Each row is a point. The ring and each string are closed loops that go straight from each point to the next, and from the last back to the first. Before rounding, they use only three directions, however many columns there are. Count how often each string passes through the ring. Passing back the other way cancels.

Ring (10 x 4):
| -0.32 | +0.57 | -0.74 | +0.40 |
| -0.15 | +0.96 | -0.45 | +0.27 |
| +0.09 | +0.85 | -0.09 | +0.09 |
| +0.29 | +0.48 | +0.25 | -0.06 |
| +0.37 | +0.10 | +0.53 | -0.16 |
| +0.33 | -0.15 | +0.61 | -0.17 |
| +0.18 | -0.36 | +0.44 | -0.07 |
| -0.03 | -0.45 | -0.02 | +0.12 |
| -0.24 | -0.25 | -0.56 | +0.33 |
| -0.33 | +0.21 | -0.77 | +0.42 |
String, 23 rows:
| +0.02 | -0.78 | +0.34 | +0.01 |
| -0.04 | -0.90 | -0.31 | +0.21 |
| -0.04 | -0.36 | -0.37 | +0.22 |
| -0.12 | +0.11 | -0.19 | +0.19 |
| -0.15 | +0.37 | -0.13 | +0.18 |
| -0.07 | +0.02 | -0.38 | +0.23 |
| -0.26 | -0.15 | -1.03 | +0.47 |
| -0.48 | +0.65 | -1.09 | +0.55 |
| -0.46 | +1.33 | -0.67 | +0.42 |
| -0.24 | +1.15 | -0.27 | +0.24 |
| -0.01 | +0.28 | -0.21 | +0.16 |
| +0.04 | +0.16 | -0.47 | +0.22 |
| +0.09 | +0.66 | -0.34 | +0.17 |
| +0.11 | +0.29 | -0.18 | +0.12 |
| +0.14 | +0.02 | -0.22 | +0.12 |
| +0.40 | +0.13 | +0.13 | -0.06 |
| +0.53 | +0.30 | +0.69 | -0.25 |
| +0.39 | +0.44 | +0.86 | -0.26 |
| +0.22 | +0.22 | +0.46 | -0.09 |
| +0.21 | -0.21 | +0.13 | +0.00 |
| +0.27 | -0.56 | +0.16 | -0.02 |
| +0.31 | -0.63 | +0.86 | -0.22 |
| +0.10 | -0.23 | +0.69 | -0.11 |
Times through: 2

Ring:
| +0.42 | +0.33 | +0.25 | +0.05 | +0.76 | -0.13 | -0.50 | -0.53 | -0.63 | +0.27 | +0.50 |
| +0.53 | +0.41 | -0.14 | +0.04 | +0.48 | -0.10 | -0.41 | -0.54 | -0.62 | +0.10 | +0.40 |
| +0.57 | +0.32 | -0.53 | -0.01 | +0.11 | -0.07 | -0.25 | -0.39 | -0.56 | -0.19 | +0.13 |
| +0.45 | -0.03 | -0.74 | -0.15 | -0.10 | -0.10 | -0.03 | -0.13 | -0.43 | -0.47 | -0.25 |
| +0.28 | -0.35 | -0.64 | -0.25 | -0.07 | -0.13 | +0.08 | +0.07 | -0.35 | -0.57 | -0.48 |
| +0.18 | -0.50 | -0.36 | -0.26 | +0.06 | -0.16 | +0.03 | +0.19 | -0.33 | -0.53 | -0.53 |
| +0.19 | -0.37 | +0.09 | -0.14 | +0.27 | -0.17 | -0.21 | +0.17 | -0.40 | -0.31 | -0.33 |
| +0.26 | -0.12 | +0.41 | -0.01 | +0.51 | -0.16 | -0.44 | -0.01 | -0.50 | -0.04 | -0.02 |
| +0.32 | +0.13 | +0.52 | +0.05 | +0.77 | -0.15 | -0.55 | -0.30 | -0.59 | +0.22 | +0.33 |
String (30 x 11):
| +0.18 | -0.11 | +0.76 | +0.00 | +0.90 | -0.19 | -0.53 | -0.15 | -0.55 | +0.22 | +0.22 |
| -0.03 | -0.35 | +0.69 | -0.20 | +1.23 | -0.25 | -0.30 | -0.31 | -0.49 | +0.33 | +0.26 |
| +0.29 | +0.01 | +0.24 | -0.04 | +0.63 | -0.15 | -0.38 | -0.25 | -0.54 | +0.06 | +0.17 |
| +0.64 | +0.44 | +0.04 | +0.20 | +0.10 | -0.06 | -0.61 | -0.18 | -0.62 | -0.11 | +0.16 |
| +0.63 | +0.62 | +0.43 | +0.27 | +0.51 | -0.07 | -0.80 | -0.41 | -0.72 | +0.24 | +0.53 |
| +0.26 | +0.25 | +0.62 | +0.00 | +1.29 | -0.19 | -0.54 | -0.72 | -0.66 | +0.59 | +0.76 |
| +0.22 | +0.17 | +0.42 | -0.08 | +1.24 | -0.19 | -0.40 | -0.74 | -0.62 | +0.51 | +0.69 |
| +0.23 | +0.10 | +0.20 | -0.13 | +1.10 | -0.19 | -0.29 | -0.69 | -0.58 | +0.38 | +0.56 |
| +0.57 | +0.60 | +0.04 | +0.10 | +0.71 | -0.09 | -0.53 | -0.75 | -0.70 | +0.33 | +0.69 |
| +0.86 | +0.82 | -0.19 | +0.30 | -0.03 | +0.00 | -0.70 | -0.40 | -0.71 | -0.06 | +0.38 |
| +0.72 | +0.55 | -0.23 | +0.19 | -0.03 | -0.03 | -0.55 | -0.27 | -0.64 | -0.16 | +0.18 |
| +0.42 | +0.13 | -0.26 | -0.06 | +0.34 | -0.12 | -0.24 | -0.34 | -0.53 | -0.10 | +0.12 |
| +0.23 | -0.13 | -0.47 | -0.28 | +0.58 | -0.17 | +0.04 | -0.48 | -0.45 | -0.08 | +0.11 |
| +0.27 | -0.13 | -0.30 | -0.20 | +0.43 | -0.15 | -0.08 | -0.28 | -0.46 | -0.15 | -0.01 |
| +0.65 | +0.36 | -0.34 | +0.11 | -0.11 | -0.05 | -0.42 | -0.15 | -0.57 | -0.30 | -0.01 |
| +0.79 | +0.48 | -0.67 | +0.15 | -0.46 | +0.00 | -0.39 | -0.11 | -0.57 | -0.48 | -0.11 |
| +0.50 | -0.05 | -1.09 | -0.19 | -0.38 | -0.07 | +0.10 | -0.07 | -0.40 | -0.67 | -0.42 |
| +0.20 | -0.49 | -0.94 | -0.39 | -0.03 | -0.16 | +0.31 | -0.02 | -0.30 | -0.62 | -0.53 |
| +0.06 | -0.60 | -0.55 | -0.42 | +0.34 | -0.20 | +0.25 | -0.06 | -0.30 | -0.41 | -0.40 |
| +0.30 | -0.16 | -0.24 | -0.15 | +0.27 | -0.14 | -0.14 | -0.11 | -0.44 | -0.26 | -0.15 |
| +0.50 | +0.03 | -0.39 | -0.01 | -0.18 | -0.08 | -0.26 | +0.06 | -0.47 | -0.47 | -0.29 |
| +0.24 | -0.53 | -0.58 | -0.26 | -0.25 | -0.14 | +0.09 | +0.34 | -0.29 | -0.74 | -0.74 |
| -0.22 | -1.21 | -0.43 | -0.58 | +0.24 | -0.26 | +0.45 | +0.41 | -0.13 | -0.69 | -0.93 |
| -0.07 | -0.82 | -0.16 | -0.41 | +0.44 | -0.23 | +0.17 | +0.17 | -0.27 | -0.40 | -0.53 |
| -0.12 | -0.85 | -0.02 | -0.42 | +0.61 | -0.25 | +0.15 | +0.12 | -0.28 | -0.30 | -0.45 |
| -0.14 | -0.91 | +0.19 | -0.38 | +0.56 | -0.25 | +0.06 | +0.29 | -0.27 | -0.34 | -0.55 |
| +0.18 | -0.40 | +0.31 | -0.09 | +0.28 | -0.17 | -0.31 | +0.28 | -0.41 | -0.30 | -0.37 |
| +0.47 | +0.09 | +0.24 | +0.13 | +0.09 | -0.09 | -0.56 | +0.12 | -0.54 | -0.23 | -0.13 |
| +0.61 | +0.33 | +0.06 | +0.18 | +0.00 | -0.06 | -0.59 | -0.03 | -0.59 | -0.21 | +0.00 |
| +0.37 | +0.08 | +0.67 | +0.13 | +0.50 | -0.13 | -0.67 | +0.01 | -0.58 | +0.04 | +0.10 |
Times through: 2
String (31 x 11):
| +0.01 | -0.52 | +0.47 | -0.20 | +0.74 | -0.22 | -0.23 | +0.07 | -0.40 | -0.06 | -0.17 |
| +0.12 | -0.35 | +0.64 | -0.06 | +0.64 | -0.19 | -0.42 | +0.13 | -0.46 | -0.04 | -0.13 |
| +0.41 | +0.09 | +0.47 | +0.13 | +0.32 | -0.11 | -0.62 | +0.05 | -0.56 | -0.07 | +0.01 |
| +0.58 | +0.33 | +0.21 | +0.19 | +0.12 | -0.07 | -0.63 | -0.06 | -0.60 | -0.12 | +0.07 |
| +0.28 | -0.08 | +0.10 | -0.08 | +0.51 | -0.15 | -0.30 | -0.18 | -0.50 | -0.05 | +0.04 |
| +0.09 | -0.23 | +0.47 | -0.16 | +1.01 | -0.22 | -0.30 | -0.31 | -0.50 | +0.22 | +0.23 |
| +0.05 | -0.09 | +0.86 | -0.10 | +1.45 | -0.24 | -0.46 | -0.54 | -0.58 | +0.57 | +0.59 |
| +0.29 | +0.29 | +0.74 | +0.05 | +1.26 | -0.18 | -0.62 | -0.67 | -0.68 | +0.59 | +0.76 |
| +0.16 | +0.04 | +0.40 | -0.13 | +1.24 | -0.21 | -0.33 | -0.67 | -0.58 | +0.46 | +0.59 |
| +0.26 | +0.05 | +0.10 | -0.12 | +0.85 | -0.17 | -0.27 | -0.51 | -0.55 | +0.20 | +0.36 |
| +0.55 | +0.33 | -0.10 | +0.08 | +0.22 | -0.08 | -0.45 | -0.28 | -0.59 | -0.09 | +0.17 |
| +0.71 | +0.59 | -0.20 | +0.18 | +0.10 | -0.04 | -0.55 | -0.38 | -0.65 | -0.07 | +0.29 |
| +0.71 | +0.64 | -0.37 | +0.13 | +0.21 | -0.05 | -0.46 | -0.57 | -0.66 | +0.00 | +0.42 |
| +0.44 | +0.24 | -0.44 | -0.11 | +0.49 | -0.12 | -0.17 | -0.60 | -0.56 | +0.02 | +0.32 |
| +0.26 | -0.05 | -0.37 | -0.23 | +0.62 | -0.16 | -0.03 | -0.50 | -0.48 | -0.01 | +0.18 |
| +0.42 | +0.10 | -0.23 | -0.06 | +0.32 | -0.12 | -0.25 | -0.29 | -0.52 | -0.13 | +0.08 |
| +0.74 | +0.56 | -0.32 | +0.18 | -0.08 | -0.03 | -0.52 | -0.28 | -0.63 | -0.19 | +0.17 |
| +0.73 | +0.64 | -0.41 | +0.14 | +0.12 | -0.04 | -0.46 | -0.52 | -0.65 | -0.06 | +0.36 |
| +0.56 | +0.49 | -0.31 | +0.02 | +0.50 | -0.09 | -0.35 | -0.68 | -0.64 | +0.13 | +0.50 |
| +0.29 | +0.11 | -0.09 | -0.15 | +0.87 | -0.17 | -0.20 | -0.65 | -0.56 | +0.22 | +0.44 |
| +0.35 | +0.09 | -0.03 | -0.07 | +0.55 | -0.14 | -0.30 | -0.37 | -0.54 | +0.03 | +0.21 |
| +0.51 | +0.31 | +0.02 | +0.08 | +0.37 | -0.10 | -0.47 | -0.32 | -0.60 | +0.00 | +0.24 |
| +0.69 | +0.70 | +0.30 | +0.29 | +0.40 | -0.05 | -0.79 | -0.43 | -0.73 | +0.20 | +0.53 |
| +0.40 | +0.38 | +0.70 | +0.14 | +0.99 | -0.14 | -0.71 | -0.52 | -0.68 | +0.46 | +0.64 |
| -0.03 | -0.25 | +0.83 | -0.17 | +1.45 | -0.26 | -0.37 | -0.46 | -0.53 | +0.51 | +0.47 |
| +0.12 | -0.21 | +0.46 | -0.13 | +0.92 | -0.21 | -0.32 | -0.25 | -0.50 | +0.17 | +0.18 |
| -0.01 | -0.37 | +0.83 | -0.14 | +1.14 | -0.24 | -0.39 | -0.15 | -0.48 | +0.27 | +0.17 |
| +0.27 | -0.06 | +0.76 | +0.08 | +0.62 | -0.16 | -0.62 | +0.04 | -0.55 | +0.07 | +0.06 |
| +0.50 | +0.18 | +0.33 | +0.16 | +0.16 | -0.09 | -0.62 | +0.06 | -0.57 | -0.15 | -0.02 |
| +0.40 | +0.04 | +0.09 | +0.02 | +0.25 | -0.12 | -0.41 | -0.05 | -0.52 | -0.17 | -0.04 |
| +0.14 | -0.33 | +0.23 | -0.16 | +0.58 | -0.19 | -0.23 | -0.03 | -0.44 | -0.10 | -0.11 |
Times through: 1

Ring (8 x 14):
| +0.35 | -0.58 | +0.04 | -0.80 | +0.55 | +0.09 | -0.35 | -0.06 | +0.44 | -0.74 | -0.04 | +0.30 | -0.13 | -0.28 |
| +0.48 | -0.26 | +0.01 | -0.42 | +0.44 | +0.21 | -0.33 | -0.32 | +0.68 | -0.25 | +0.07 | -0.24 | -0.15 | +0.10 |
| +0.40 | +0.08 | -0.03 | +0.16 | +0.05 | +0.29 | -0.01 | -0.59 | +0.72 | +0.49 | +0.15 | -0.63 | -0.08 | +0.52 |
| +0.18 | +0.28 | -0.11 | +0.54 | -0.40 | +0.31 | +0.32 | -0.68 | +0.66 | +0.97 | +0.19 | -0.75 | +0.07 | +0.71 |
| -0.04 | +0.28 | -0.17 | +0.59 | -0.67 | +0.28 | +0.50 | -0.61 | +0.56 | +1.04 | +0.18 | -0.66 | +0.20 | +0.65 |
| -0.21 | +0.00 | -0.17 | +0.26 | -0.66 | +0.17 | +0.52 | -0.36 | +0.34 | +0.61 | +0.09 | -0.18 | +0.26 | +0.28 |
| -0.09 | -0.46 | -0.06 | -0.36 | -0.13 | +0.03 | +0.23 | -0.08 | +0.16 | -0.18 | -0.05 | +0.44 | +0.10 | -0.16 |
| +0.08 | -0.63 | +0.01 | -0.67 | +0.23 | +0.00 | -0.02 | +0.01 | +0.18 | -0.58 | -0.09 | +0.59 | -0.02 | -0.33 |
String:
| +0.17 | -0.61 | -0.10 | -1.00 | +0.35 | +0.11 | -0.41 | +0.13 | +0.53 | -1.02 | -0.01 | +0.27 | +0.05 | -0.54 |
| +0.15 | -0.26 | -0.14 | -0.51 | +0.04 | +0.21 | -0.20 | -0.12 | +0.66 | -0.39 | +0.08 | -0.19 | +0.10 | -0.14 |
| +0.14 | -0.16 | -0.13 | -0.26 | -0.07 | +0.22 | -0.05 | -0.25 | +0.62 | -0.07 | +0.09 | -0.27 | +0.10 | +0.05 |
| +0.18 | -0.13 | -0.19 | -0.41 | -0.03 | +0.28 | -0.24 | -0.19 | +0.81 | -0.27 | +0.14 | -0.46 | +0.14 | -0.04 |
| +0.32 | -0.23 | -0.02 | -0.27 | +0.21 | +0.19 | -0.12 | -0.32 | +0.57 | -0.07 | +0.06 | -0.17 | -0.07 | +0.13 |
| +0.59 | -0.30 | +0.17 | -0.15 | +0.59 | +0.13 | -0.12 | -0.50 | +0.42 | +0.11 | +0.00 | +0.00 | -0.34 | +0.35 |
| +0.69 | -0.12 | +0.19 | +0.09 | +0.57 | +0.20 | -0.10 | -0.68 | +0.53 | +0.42 | +0.06 | -0.28 | -0.39 | +0.60 |
| +0.53 | -0.04 | +0.12 | +0.24 | +0.30 | +0.20 | +0.07 | -0.68 | +0.50 | +0.61 | +0.07 | -0.33 | -0.27 | +0.64 |
| +0.55 | +0.20 | +0.07 | +0.51 | +0.13 | +0.29 | +0.13 | -0.84 | +0.66 | +0.95 | +0.15 | -0.71 | -0.23 | +0.87 |
| +0.38 | +0.34 | -0.09 | +0.50 | -0.18 | +0.37 | +0.11 | -0.76 | +0.85 | +0.92 | +0.23 | -1.00 | -0.02 | +0.79 |
| +0.08 | +0.17 | -0.28 | -0.01 | -0.41 | +0.36 | -0.04 | -0.36 | +0.92 | +0.24 | +0.22 | -0.85 | +0.26 | +0.23 |
| +0.15 | -0.07 | -0.10 | -0.04 | -0.13 | +0.22 | +0.07 | -0.36 | +0.58 | +0.22 | +0.10 | -0.32 | +0.07 | +0.23 |
| +0.44 | -0.03 | +0.12 | +0.35 | +0.17 | +0.18 | +0.22 | -0.70 | +0.40 | +0.75 | +0.06 | -0.25 | -0.24 | +0.68 |
| +0.47 | -0.01 | +0.09 | +0.27 | +0.20 | +0.21 | +0.12 | -0.67 | +0.50 | +0.64 | +0.08 | -0.35 | -0.22 | +0.63 |
| +0.47 | -0.10 | +0.09 | +0.10 | +0.28 | +0.20 | +0.03 | -0.58 | +0.51 | +0.42 | +0.07 | -0.27 | -0.22 | +0.49 |
| +0.68 | -0.16 | +0.15 | -0.07 | +0.60 | +0.21 | -0.20 | -0.59 | +0.60 | +0.21 | +0.07 | -0.30 | -0.35 | +0.47 |
| +0.73 | -0.26 | +0.09 | -0.46 | +0.75 | +0.24 | -0.51 | -0.41 | +0.79 | -0.30 | +0.08 | -0.35 | -0.30 | +0.19 |
| +0.54 | -0.34 | -0.01 | -0.69 | +0.59 | +0.23 | -0.55 | -0.21 | +0.79 | -0.61 | +0.07 | -0.25 | -0.15 | -0.09 |
| +0.46 | -0.48 | -0.05 | -0.93 | +0.60 | +0.20 | -0.62 | -0.04 | +0.76 | -0.93 | +0.05 | -0.08 | -0.09 | -0.33 |
| +0.13 | -0.20 | -0.21 | -0.55 | -0.03 | +0.26 | -0.28 | -0.10 | +0.79 | -0.45 | +0.12 | -0.36 | +0.17 | -0.18 |
| +0.17 | -0.34 | -0.08 | -0.48 | +0.13 | +0.15 | -0.14 | -0.14 | +0.52 | -0.35 | +0.03 | +0.01 | +0.03 | -0.12 |
| +0.30 | -0.79 | +0.19 | -0.69 | +0.63 | -0.07 | -0.06 | -0.07 | +0.02 | -0.58 | -0.16 | +0.87 | -0.26 | -0.24 |
| +0.25 | -1.07 | +0.26 | -0.98 | +0.80 | -0.20 | -0.07 | +0.10 | -0.23 | -0.94 | -0.27 | +1.37 | -0.31 | -0.50 |
| +0.10 | -0.90 | +0.10 | -0.91 | +0.47 | -0.11 | -0.05 | +0.13 | -0.04 | -0.88 | -0.18 | +1.04 | -0.11 | -0.52 |
| -0.03 | -0.45 | -0.15 | -0.66 | -0.04 | +0.11 | -0.09 | +0.04 | +0.44 | -0.58 | +0.01 | +0.19 | +0.17 | -0.36 |
| +0.05 | -0.33 | -0.10 | -0.40 | -0.04 | +0.13 | +0.00 | -0.13 | +0.44 | -0.24 | +0.03 | +0.06 | +0.10 | -0.11 |
| +0.14 | -0.45 | +0.03 | -0.37 | +0.16 | +0.05 | +0.08 | -0.18 | +0.23 | -0.18 | -0.04 | +0.35 | -0.05 | -0.05 |
| +0.26 | -1.04 | +0.30 | -0.80 | +0.77 | -0.22 | +0.07 | +0.01 | -0.32 | -0.70 | -0.28 | +1.41 | -0.36 | -0.36 |
| +0.22 | -0.96 | +0.14 | -1.06 | +0.68 | -0.11 | -0.21 | +0.15 | +0.02 | -1.06 | -0.19 | +1.06 | -0.19 | -0.57 |
Times through: 4
